Each point is reached from the start by the listed moves, each made 0, 1 or 2 times, or once backwards (-1), plus a little noise. Say if it took an odd or an even number of moves. Then give how often each move was made.
In the rows, zero is written as 128.

Moves:
(1): [110 157 132  92 115]
(2): [150  87 141 129 161]
(3): [ 96 103 112 133 142]
Start: [128 135 120 120 110]
Points:
[132 123 135  84 133] => even (1, 1, 0)
[144 187 139  80  82] => even (1, 0, -1)
[ 45 129  74 127 104] => odd (0, -1, 2)
[113  80 104 161 136] => even (-1, 0, 1)

Moves:
(1): [135 121 129 131 124 133 130 132 132 139 124 137 136]
(2): [125 123 116 140 123 127 121 135 131 133 130 125 116]
(3): [135 124 120 122 121 128 127 126 139 125 121 120 128]
(4): [145 141 128 117 126 114 118 126 138 121 133 158 146]
(5): [143 133 128 132 112 126 120 137 120 114 122 154 124]
(6): [146 130 130 133 141 118 128 130 110 124 123 123 128]
(7): [129 119 128 134 135 128 126 138 118 111 120 141 131]
(8): [122 133 128 129 125 129 121 134 128 122 112 131 114]
(9): [129 111 134 148 120 113 123 131 118 120 125 128 124]
(10): [130 133 132 128 133 131 139 120 120 124 118 134 124]
(11): [130 134 141 128 136 128 138 125 124 122 126 130 120]
(12): [127 105 123 140 118 142 116 114 138 136 130 122 123]
Start: [129 131 123 128 125 122 123 127 128 129 129 128 128]
Points:
[138 150 141 140 164 140 149 142  57  59  67 153  79] => odd (-1, 0, 0, -1, 1, 1, 2, 1, -1, 2, 1, 0)
[ 81 125  98 140 124 171 105  81 150 168 114  89  80] => odd (-1, 1, -1, 0, -1, 0, -1, 2, -1, 2, -1, 2)
[189 166 159 119  84  52 105 155 118  11  84 249 127] => even (-1, -1, 2, 2, 2, -1, 1, 1, 2, 0, 2, -1)
[121 103 157 143 111 109 132  77 149 134 136 128 131] => even (0, -1, 0, 1, -1, -1, -1, 0, 2, 1, 1, 1)
[111 184 112 105 115 129 127 147 128 102 110 162  96] => even (-1, 1, 0, 0, 1, -1, 0, 1, -1, 1, 0, -1)
